Each row of a before or after table is a point. The points were changed in one or more steps. Then noise was added and the rows were shuffled. The steps act on how far a point lies along the listed directions, d1 being the first. Write out the steps. A step turns or swaps two directions, mirrors them in a line or flattens them onto one, adds a multiple of one to another, or multiplies one. Angles are multiples of 10 degrees, from the lower direction toward the higher: turns from -170 to 170, lines from 10 to 170 but not 90. Use the fewest steps. Two steps may share a direction if one is a turn and the other turns, adds or multiplies; they go together, in the order done. Otherwise the lowest direction goes first.

Directions:
(1): [ -9 -31  33]
(2): [38 14 22]
Before (14 x 3):
[[-24   1 -30]
 [ -7  -3  30]
 [  1  34 -30]
 [ -6  11 -20]
 [ 22 -13  20]
 [ 30  -9  43]
 [ -6 -14  -2]
 [-29  -2 -23]
 [-45 -22 -10]
 [-49   8 -30]
 [ 24  35 -48]
 [ -5  29 -44]
 [ 50  46 -25]
 [ 28  -1   7]]
After, 14 rows:
[[ 29  -2  12]
 [-26  12 -44]
 [ 28   6  -4]
 [ 24  44 -52]
 [ -3 -15   3]
 [-19  22 -35]
 [ 42  10  31]
 [-30 -15 -17]
 [-36 -31  13]
 [-56 -11 -10]
 [  7   6  29]
 [-14   2 -17]
 [-32 -14 -10]
 [ -5  22 -58]]
Steps: turn d1 and d2 by 30 degrees

Directions:
(1): [ 17  -1 -14 -53  -5 -42  21  -5]
(2): [-21  -7  14 -36 -36  30 -22 -31]
(3): [-26 -33  30 -21  40 -11 -21  19]
(4): [-48  25 -44  -1  14 -13 -16  -9]
(5): [ 22  10  15  16   0 -36 -47 -31]
Before, 12 rows:
[[ 36  -5   8   6  -7 -29  19  11]
 [-18  16 -20  27  20   3  -7  -5]
 [ 45   8  -1  28 -21   2  -4 -11]
 [ -9   8   2   8 -32  22   0 -20]
 [ 29 -19  12 -13   4  -6  25  20]
 [  2   4  -2  22 -24  46   8  -7]
 [ 37  -9  11  40  -3 -18   8  10]
 [ 24 -20  29 -17   8  13  27  26]
 [ 48  -1  26  14  -2 -20  -5   1]
 [ -2  16 -10  20 -33  31 -20 -16]
 [ -2 -14  16  -3   5   2  22  20]
 [ 60  15   0  41 -12 -24  21 -17]]
After (12 x 8):
[[-18   8 -32 -11  18 -27   0   4]
 [-18  36 -51  12 -15  -9  13 -26]
 [ 28   9   0  42 -22  24   5   8]
 [-23  14 -34  -8  -3 -27   4  -3]
 [-18  21 -30   5  13 -17  -1   5]
 [ 21   5   7  32 -11   3  18   4]
 [ -6  -4  13  -2 -13  34 -13 -20]
 [-36  14 -38  17  -6  -7  -8  -6]
 [-22   1  -2  -1  12 -15   1   5]
 [  4  23 -38  24  -8   4   1  -3]
 [-19  14 -21   0  35 -23  -1  13]
 [ 17  12 -11  43  -3  21   5   0]]
Steps: turn d2 and d4 by -130 degrees; multiply d5 by 0

Directions:
(1): [-23  -2  18   1  11  16 -15   6 -60 -39  -7   3]
(2): [-28  23  10 -15  34 -30 -18 -15  28 -22   1 -34]
(3): [ -6  28 -53  29   6  15  16 -28 -13  -1 -21 -18]
(4): [-21  35  24 -26  -1  -5  15 -17 -24  50  -6   9]
Before, 11 rows:
[[ -1  11 -26  10  22  -7  -1 -14  20  -7  -1 -21]
 [ -7  20 -26  10  22  -5  -6 -22  18   1 -10 -38]
 [ -8  25 -10  -5  10 -26  11 -16  32  27  -7 -21]
 [-12  18 -14  11   3  -6  -1  -5 -19 -13 -11 -24]
 [ 10  11 -29   5   9 -15   3 -18  26  -5  -7 -24]
 [ 25 -34  25 -11 -19  -4  -8  28  11  -8  19   8]
 [-14  35 -14   9  16  -8   4 -23   1   3  -8 -23]
 [  9  14 -33  13 -13  13  25 -17  10  36  -8  -9]
 [  7   7   5  -3   8 -16  -5  -7  25  -6  11  -6]
 [-10  19   0  -4   8  -8   6  -9  -9  -1  -2   2]
 [  1 -30 -13  21 -10  25   8   4 -25 -17  -8  14]]
After (11 x 12):
[[ 21 -49  13  12 -26  33  -4  33 -31 -20   8  21]
 [ 18 -30   0  12 -47  46  38   8 -58  50  -9  55]
 [-14  14  -3   1  20 -14  -5  -8   2 -29   0 -12]
 [-27   0  18  -8  45 -45 -36   4  44 -61   6 -48]
 [ 40  -7 -15   1 -41   8  28   4  15  53   5  16]
 [-12  19  17 -15  29 -36 -18 -14  41 -22  13 -25]
 [-19   3  38 -33  33 -39 -30  -1  18 -37   7 -29]
 [-44  17  42 -29  57 -38 -48  -8  21 -46   6 -54]
 [-32  14  35 -28  49 -34 -30  -5  18 -31  11 -30]
 [-29  23  15  -9  17 -22 -14  -2 -18 -21  -7 -31]
 [-38  23  24  -9  47 -29 -34  -9   8 -57   3 -42]]
Steps: turn d1 and d4 by 140 degrees; turn d1 and d3 by -110 degrees; multiply d2 by 3

Directions:
(1): [  4   4 -16 -52  26  29   4  12  27 -35 -37  16  11   5  -4 -13  18  55
 -12 -24]
(2): [ -8  15  60  22  22  54  15   6  41   7 -17  10 -23  22 -11  16  -8 -29
  13 -13]
(3): [ 26  24  30 -21  -4   8 -17 -41 -32 -46  23   6  20 -12   6  54 -13   1
  13 -23]
(4): [  7  37  -4 -33  27   8  12 -20 -14  29   6  44  40  18  -9 -29 -24 -27
  -7  39]
(5): [ 21  -7  -4 -18 -20  -3  38 -38  50  14  -3 -31  13 -21  15  -4 -20  14
  55  19]
Before, 9 rows:
[[ -6 -10  -4 -25   3  -1   4  11  17  -9 -15   4 -10 -13   6 -28  15  41
   -3  -9]
 [  0  -7  -2 -11   2  34  13  -3  36 -22 -28 -18   5  -1  -4  -3   9  23
   21  -7]
 [-19 -20  23  53 -25 -15   5  14  17  14  21 -36 -33 -24  11  14  11 -36
   -7  -4]
 [ 16   3   7 -21  -5  26  20 -17  60   1 -17  10   4  -6   3  -3  -1  11
   33  -8]
 [  2  -6  43  35 -10  13 -20  -8   1 -16  26 -14 -12  -3  -9  34 -10 -24
   15 -29]
 [ 19   8 -31 -33   1 -15  -1 -12 -14 -27   9 -19   9  -6  10   9   1  39
   10  -2]
 [ 17 -13 -34 -15 -17 -22  17 -12  12   0  -9  -5  19 -25  -1 -16 -16  11
   19   4]
 [ 25  18  16  -3  -3  12 -35 -26 -55 -46  21  24  27   1   2  43  -1  -1
  -17 -25]
 [ 10  23  23  10   0  -4 -23  -7 -52 -17  27  17   1  12  -2  37 -11 -35
  -23   2]]
After (9 x 20):
[[  2   6  29  22  -4   5 -25  12 -28 -34   9  -3 -22   8   0  47   5 -11
  -22 -27]
 [ -5  -4  -3 -23   2 -11   6   4   3   8  -2   8  -6 -12   5 -34   4  20
   -4   7]
 [-14 -23  32  41  -3  21 -11  19  32  -1   5 -20 -29   3 -10  10   4 -11
    8 -32]
 [ 15   0  11 -10 -12  21  16 -19  52   8  -8   6   1  -7   8  -2  -4  -1
   36  -3]
 [-23 -10   2  24  -3  -5  15  23  32  31   5 -15 -15 -12   4 -23  11 -25
  -20  14]
 [ -6  -8  -5   0   1  25  17  -5  33  -3 -17 -18   5   0  -5 -11   3   5
   21   8]
 [ 21  -7 -33 -15 -18 -26  15 -15   8   1  -5  -1  22 -27   0 -14 -17   9
   20   5]
 [ 14  -5 -28 -12  -8 -20  -1  -1  -8 -18   7 -29  -7  -7  13   9   2  33
   12  -4]
 [  7 -19  23  37 -15  15 -33   6 -20 -48   4  -9 -19  -3   3  49  21  10
  -13 -49]]
Steps: multiply d1 by 0.4; add 0.3 times d3 to d2; turn d3 and d4 by -60 degrees
